Every row gives one point. A path goes straight from each point to the next, and from the last back to the first. The post is the endless flat space through its rows: a point in 2 columns, a line in 3, a plane in 4, and so on, so that a path can go around it. How many times does the path go around the post? Going back the other way cancels.
In the rows, 128 means zero.

Post:
[[128 152 163]
 [106 138  68]]
Path, 21 rows:
[[ 64 191  39]
 [140 176 121]
 [142 154 131]
 [172 157 164]
 [152  97  91]
 [119 128 138]
 [138 120 113]
 [161 154 126]
 [127 192  95]
 [ 49 193  51]
 [118 193 111]
 [147 157  52]
 [145 102 110]
 [110 101 143]
 [100 147 135]
 [ 79 170  82]
 [102 194 111]
 [ 89 161 122]
 [ 39 100  82]
 [ 97 113  56]
 [ 42 148  80]]
Times around: 1

Post:
[[147 159 112  96 128 126  95 119 160 174 127]
 [137 135 138 130 117 121 152 126 146 133 106]
 [139 136 126 120 103 154 119 131 139  98 161]
 [141 131 119 146 120 129 117  99 112 149 144]
 [125 176 168 130 162 134  88 110 165 182 129]
 [123 145 110 146 129 101  84 118 146 105 135]
 [129  94 104 137 109 131 111 181  95  82 149]
 [131  98 121 117 138 133  98 110 103  76 114]
 [163 100  71 121 178 151 249 150  93  82 148]
 [125 115 130 103 110  95 104 129  94  83 162]]
Path (9 x 11):
[[156 114 151  97 134 141 124 128 109  87 142]
 [147 136 115 115 145 140 122 133 109  69 133]
 [142 169  82 127 114 132 133 148 151 103 123]
 [115 144  79 100 128  86 144 131 131 108 127]
 [121 111 109  86 133 124 106 107 125  86 141]
 [132 100 117 142 150 127 113 148 118 102 169]
 [115  98 130 130 113  93 161 169 112  49 171]
 [110 109 115 141 133 119  93  99 160 134 127]
 [138 130 136 136 140 104  97 100 143 126 152]]
Times around: 1

Post, 17 rows:
[[104 127  78 145  96 131  86 170 145 149 134 172 130 134  95  83 120  90]
 [130 115 177 109 165 121  78 249  78 122 152 148 148 141 224 135  93 138]
 [118 126 115  99 143 184 139 171 207 121 109 115 114  82 202 102 157 100]
 [ 96 147 196  60  89  82 162 124  90 128 119 173 121  73 107 167 137  96]
 [116  65 170 147 108 177 135 169 101 123  82 162 182  85 121 133 105 111]
 [172 111 150 138 161 117 134 167 124 183 171  85 146  85 177  90  76  86]
 [164  44 128  96 206 135 121 112 123  82  90 145 110 171  56 129 173  63]
 [152 123  43 134  77 211 136 106 120 140 146  62 117 165 133  63 137 136]
 [103 133 114 114 116  53 106 113 141 167 119 102  88  62  46 130 185 136]
 [140  87 130 151  99 177 154 216  70 130 143 197  85  67 165 127 143 125]
 [176 145 114  98 118 147 106 119 122 149  55 100 107  74 168 149 114  87]
 [111 140  97 172 126 123 116 200 144 130 200 125  67 151  43 134  86 123]
 [146  79 158 169  91 160 103 144  94 144 130 111  82 194 119 114 116  92]
 [155  93  98 216 113 249 102 116 121  77 158 142 151 156 164 100 117  86]
 [ 95 128  71  81 108 127 146 132 165 161  94 117 124  55 166 189 168  83]
 [153  96 141 107  95 143  95 180 117 207 200 164  40 115 110 134 110 180]
 [136  75  63 181 207 178 183 145 165 156 120 181 119 118 180  58 145 151]]
Path:
[[138 113 133 146 108 109  96 159 142 151 128 117 168  53  41 146  51 222]
 [ 99 155  79 136 123 123  84 118 150 146 135  84 175 151 168 157 143 130]
 [155  97  66 129 174 161 101 121 101 163 127  79  67 125 104 131 224 151]
 [141 106  84 102 200 136 113 173 120 130  67 206  36 164  72 110 121  43]
 [ 76 157  99 143 110 155 101 147  94 169 104 115 122 134 213  87 150 112]
 [173 104  94 104 120 202 156 150  54 160  84 204 137 123 190  94 146  70]
 [177  89 148 186 139 129 158 168 132 145 140 119 110  96 175 143 170 118]
 [ 91 205 110 110  71 119 160 179 221 105 122 150  62  87 191 118 125  49]
 [169  82 106 136 172 124 156 211 135 159 202 101  88 128 149  82 107 101]
 [114 121  70 190  86 182 231 154 105 133 115  59 145 121 192  89 157 120]
 [111  97  34 173 119 194  71 146 142 133  73 132 123 140  79 152 166 152]
 [129 109  52  97  98 169  88 171 101 105 112  95 105 111  95  97 161  47]
 [130 120 137  45  32 163 111 114  71 122  82 130  56 129  81 223  53  58]
 [138  81 117 121 109 150 117 168 156 108 146  75  86 181 153 122 117 131]
 [121 123  86 156 146  55 104 144 161 157 127 124  74 157 120 100 199 171]
 [127 104 159 112 108 120 107 125 108  71  95 174 134 112 151 144  96  71]
 [ 88 162 110 121 105 153 148 174 135 112 148 135 134 109 182 110  77 100]
 [ 89  93 188 146 153 200 155 146  97 130  92  92 183  93 137 192 107 125]
 [168  75 120 121 120 214  77 103 129 157 137 155 187 123 161  72 159  98]
 [150 110  77 135  23 236  92 190 136 128  80  57  79 118 169 150 162 132]
 [139 121 172 164 103 105 104 130 128 160 155 135 119  81 142 214  56  88]
 [126 100 115 161 148 172  97 109 104 112  72 101 155 113 197  55  95  93]
 [116 125 182 132 151 110 125 133  34 146 157 120 103 135 177 124 124 122]
 [128 149 164 183 200 102  85 181 130 118 158 164 110 123 111 115 186 163]
 [186  60  85 156 146 238 139 210 156 166 179 117  34 144 146 184 189 118]
 [153 108  77 202 184 204 154 159 143 154 102 178 109 112 103  63 123  55]
 [165  76 136  68 168 188 140 170 144 172 141 100  59 123 211 126 125 121]
 [125 121  99  68 155  96 167 176 122  96 140  86  42 141 128  98 175 117]]
Times around: 0

Post (17 x 18):
[[109 181 161 133  69 146  82 170 151  97 153 110 128 107 170 158  61 213]
 [ 75 143 152 129 112 134  54 210 116  98 168 150 191 134 140 107  82 212]
 [191 158 137  89 175 114 156 148 125 166 115 153 151 132 106 116 130 108]
 [ 33 131 164 103  89 128 138 138  87  97 124 149 147 122 124 148 142 193]
 [131 125 121 186 156 122 140 102  44 158 124 148 105 173 139  99 145 163]
 [176 115  94 127 171 125 144 168 144 128  67 103 155 134 139 154  98 136]
 [131 120 119 150 189  75 218  93 130 173 104 169 130 161 161  91 168  87]
 [ 85 152 141 162  98 187 101 173  87 158 153 176 160  84 143 146 115 180]
 [184 181  66 169 205 104 231  73 105 166 127 128 154 167 117 114 179  77]
 [ 65 141 184 123 101 230  65 203 140 106 136 121 166 123 137 124 132 196]
 [181 138 100 184 242  49 193  68  76 152 145 148 105  92 123 109 214  60]
 [182  87  84  95  90 131 128 163 168 121 147 111 137 116  88 144  93 140]
 [177 138 104  79 107 118 144 228 111 143 114  85 145 107 142 102 125 116]
 [118 109 168 199 122 131 151  89  47 132 148 129 162 121 137 129 145  80]
 [178  97  72  18 121 177  65 172 161 120 127  63 128 135 163 152  53 113]
 [177 137  79 169 162  61 137  99 110 158  71 156 129 159 121 112 162  71]
 [109 153 158 142 108 183 109 130 105  75 141 161 158  76 169  97 124 180]]
Path (30 x 18):
[[159 106 117 119 129 120 117 166 157 158 112 153 158 108  93 156 145 152]
 [140 124 160  66 218 111 182 164 138 104 128  97 144 101 194 119 203  81]
 [215 103 124 102 166 120  78 187  47 189 191 126 117 109 121 130  96  32]
 [137 134 112 243 111  91 179 122  82 153 108 157 143  65 108 128 149  74]
 [ 38 159 172 140 147 152 186 132  87 125  50  97 157 130 160 159 148 109]
 [107 119 138 106  96 177 108 199 134 160 100 168 144  73 121 155  59 197]
 [216 177 125 151 181 169 145  82  94 106 145  54  80 155  61 159 124 147]
 [159 122 105 114  27  99 171 145 101 158 152 143  99 167  67 177  72 200]
 [139  47 101 108  80  73  94 128 125  97 167 132 130  94 130 158 147 131]
 [161 183 140  80 184 193  49 164 229 131 113 102 162 109 187 108 149 141]
 [ 70 107 119 166 109 138 199 155 113 206 149 142 122 136 149 164 102 191]
 [138 143 148  94 108 132  50 168 156 132  97 169 151  83 113 197  38 147]
 [120 190 147 122 114 201 180 147 150 119 142 173 230 196  98 100 107 115]
 [172 181 110 129 117  78 191  87 125  64 206  89 146 171 151  97 144 131]
 [ 97 175 158 151 178 168 229 151 146 123 155  85 215 140 161 123 171 151]
 [184 137 155 189 104 220 109  90  42 141 121 119 183 132 177  95 153  96]
 [118 161  66 153 128 135  80 198 130 144 149 161 190  59 170 161 111 105]
 [122 110 171 136 150 228 201 176 151  79  63 123 191  24 106 155 205  85]
 [ 86 194 177 129 111 165  94 173  66 111 146 169 243 140  48 128  60 188]
 [123 155 111 128 134 175  79 122 165 139 137 164 152 154 121 147  67 197]
 [141 160 124 139 146 157 196  49  63 153  65 183 142 194  98 118 180 199]
 [126  93 186  47 132  27  65 147 124  83 117 216 184 160 143  68 135 122]
 [239 171 117 107 134  98 169 196 175 171 216 142 149  49 146  73 150  44]
 [ 63 187 125 103 105 174 151 113 103 102 117 119 146  87 173 180 155 246]
 [ 73 168 137 230  60 141  61 125 148 125 112 136 126  89 155 198 119 191]
 [ 92  94 149 139  57  96  56 155  92  64 164  87 170 168 121 100 145 135]
 [101 147 168 145  90 153  87 118 157  74 121 158 124  89 143 206 126 121]
 [187 145  73 123 208  55  87 124 104 115 160 133  72 117  74 125 147 109]
 [122 120 118  89 132 122 127 132 123 150  80 157 130 124 135  90 121  71]
 [ 93  84 107 106  61 114 139 107  78 156 118 139 113 188 138 140  61 198]]
Times around: 1
